Each row of a before or after table is a point. One or more steps were done to the points. Then noise was added and the rows were shuffled. The steps act on how far a point lies along the listed directions, d1 being the first. Name the steps. A step turns or swaps two directions, mirrors them in a line or flattens them onto one, adds a multiple of one to another, or multiplies one. Angles are multiples of 10 degrees, from the lower direction toward the higher: turns from -170 to 170, lines from 10 to 170 but not 90. Use the fewest steps. Two steps may share a direction if one is a turn and the other turns, adds or multiplies; they go together, in the order done. Otherwise the lowest direction goes first.

Directions:
(1): [-2.7  5.5]
(2): [5.5 2.7]
Before (9 x 2):
[[ 1.1 -6.0]
 [-3.4 -4.2]
 [ 1.5 -1.4]
 [ 4.7  2.6]
 [ 4.2 -3.2]
 [-4.0 -4.7]
 [ 0.7 -9.6]
 [ 3.2 -2.0]
 [-0.4 -8.4]]
After (9 x 2):
[[ 2.2 -0.5]
 [-0.8 -5.2]
 [ 3.9 -7.4]
 [ 5.4 -8.1]
 [ 2.9  4.6]
 [ 5.2 -0.9]
 [-1.0 -6.3]
 [ 3.8 -4.5]
 [ 3.9 -0.1]]
Steps: turn d1 and d2 by -30 degrees

Directions:
(1): [ 7.1 -1.8  6.6 -2.9  0.5  3.1]
(2): [-1.3 -6.6  1.3 -3.7  0.8 -7.2]
(3): [ 6.0  4.0 -1.9  2.5  4.2 -5.9]
Before (12 x 6):
[[-0.8  2.7  0.8  0.8  1.2 -0.2]
 [-7.4 -5.7 -1.3  0.4 -3.0 -5.9]
 [-5.7 -7.0  1.0 -2.6 -1.6  6.8]
 [-5.5  0.8  1.7  0.1 -6.0 14.6]
 [-1.5  3.2 -1.1  4.5  0.9 -1.4]
 [-1.1 -5.0  1.4 -2.0 -3.0 -1.7]
 [-7.9 -4.1  1.3 -1.9 -3.9  6.8]
 [-2.9  1.6 -3.8  4.0 -1.1 -1.4]
 [-6.0 -2.3  2.3 -1.8 -4.9 -2.6]
 [-0.3 -5.2 -1.5 -2.2  1.6 -8.9]
 [ 1.7 -0.1  0.2  0.2  1.8 -4.1]
 [-7.8  1.0 -4.7  2.6 -4.8  9.1]]
After (12 x 6):
[[ -1.0  -5.1   1.5  -1.8  -3.1  -1.6]
 [ -5.5  -7.1   1.4  -2.7  -1.9   6.8]
 [-10.2  -5.0  -4.1   1.3  -3.3  -7.1]
 [ -7.2  -2.0   1.4  -1.5  -4.9  -3.1]
 [ -5.3   2.0  -5.9   5.0  -1.3  -2.7]
 [ -5.4   0.7   2.3   0.1  -6.0  14.8]
 [-10.6   1.7  -7.2   3.6  -5.2   7.7]
 [ -2.8   3.6  -2.3   5.2   0.6  -1.9]
 [ -8.6  -4.1   0.5  -1.5  -4.0   6.2]
 [ -1.4   2.8   0.5   1.0   1.1  -0.3]
 [  2.0  -0.2   0.3   0.0   1.7  -4.2]
 [ -1.3  -4.9  -2.3  -1.8   1.5  -9.2]]
Steps: multiply d1 by 1.6

Directions:
(1): [ 7.0  1.2  2.6 -5.2  2.0 -4.3  8.2  0.5 -3.8 -4.1  2.0]
(2): [ 2.7  6.8 -1.6  5.0 -6.9 -7.0 -3.2  2.8  0.6 -3.7 -0.5]
(3): [ 0.1 -1.1 -5.6  5.6  8.9 -4.0 -2.1 -1.2 -6.5 -1.0 -0.7]
(4): [ 6.6 -6.6 -1.4  0.7 -5.6  4.0 -2.9 -3.5 -4.6 -3.3 -4.6]
Before (12 x 11):
[[  3.8  -2.0   2.5  -1.4  -5.9   3.3  -0.3   1.5  -3.5  -0.8  -1.9]
 [ -0.9   1.4   5.0  -6.0  -2.1   5.8   4.3   1.1   1.7   2.1   2.0]
 [ -4.8   2.6  -5.7   7.1  11.8  -4.6  -1.4   2.2  -4.3   2.9   3.7]
 [  0.6  -1.5   5.2  -6.8   1.7   3.3   4.5  -0.4   4.8   1.0   0.9]
 [  2.3   0.1   1.2  -4.6  -1.8   2.9   1.3  -1.7  -0.9  -2.5   0.5]
 [ -0.8  -2.8   0.1  -2.3  18.9  -0.4   5.4  -0.5  -5.3   3.4   4.3]
 [-10.3   3.0  -2.8   3.9   2.8   3.8  -5.6   0.1   1.4   3.7  -1.3]
 [ -8.9   4.8   5.7  -3.8  -2.5   4.7   2.5   2.9   8.7   5.2   3.7]
 [  1.7   4.2   4.3  -1.7  -3.8  -2.8   2.5   4.0   5.0   0.2   1.3]
 [ -7.1   6.4   3.8  -3.6  -3.0   0.4   2.0   4.5   9.7   2.6   2.9]
 [ -3.9   0.3  -3.7   1.3   9.8  -1.9   3.4  -3.1  -3.6  -0.9   0.1]
 [ 10.6  -3.7   2.9  -5.4  -5.1   0.0   5.8  -0.7  -2.0  -4.8  -2.5]]
After (12 x 11):
[[ 3.9 -3.3  2.4 -2.6 -4.5  4.1  0.4  1.0 -4.0  0.2 -2.2]
 [ 1.8 -0.6  1.9 -5.4 -1.3  2.8  1.1 -1.8 -0.8 -2.9  0.4]
 [-3.8  1.0 -3.6  1.5  9.2 -2.3  3.6 -2.9 -3.6 -1.8  0.3]
 [-0.9 -1.9 -0.2 -0.9 17.1 -1.5  4.7  0.3 -4.7  3.4  5.1]
 [-4.5  3.8 -6.0  7.8 10.1 -6.0 -1.9  3.0 -4.5  1.7  3.6]
 [-0.8  1.7  5.2 -5.8 -2.5  5.9  4.9  1.1  1.4  1.8  2.1]
 [ 9.7 -5.3  2.9 -6.8 -3.5  1.3  6.3 -0.8 -2.2 -4.0 -2.6]
 [-8.6  6.9  5.0 -2.7 -4.3  2.6  1.4  3.5  8.7  4.4  3.2]
 [-6.0  8.6  3.4 -2.6 -4.7 -1.5  1.1  5.6 10.0  2.1  3.1]
 [ 1.5  5.0  3.5 -1.3 -4.3 -3.8  2.1  4.3  5.2 -0.4  1.2]
 [ 0.4 -0.9  4.8 -6.3  1.5  2.9  4.0 -0.2  5.0  1.3  0.7]
 [-9.3  3.8 -2.4  4.2  1.6  3.1 -6.5 -0.1  1.8  3.6 -1.3]]
Steps: add -0.3 times d4 to d2
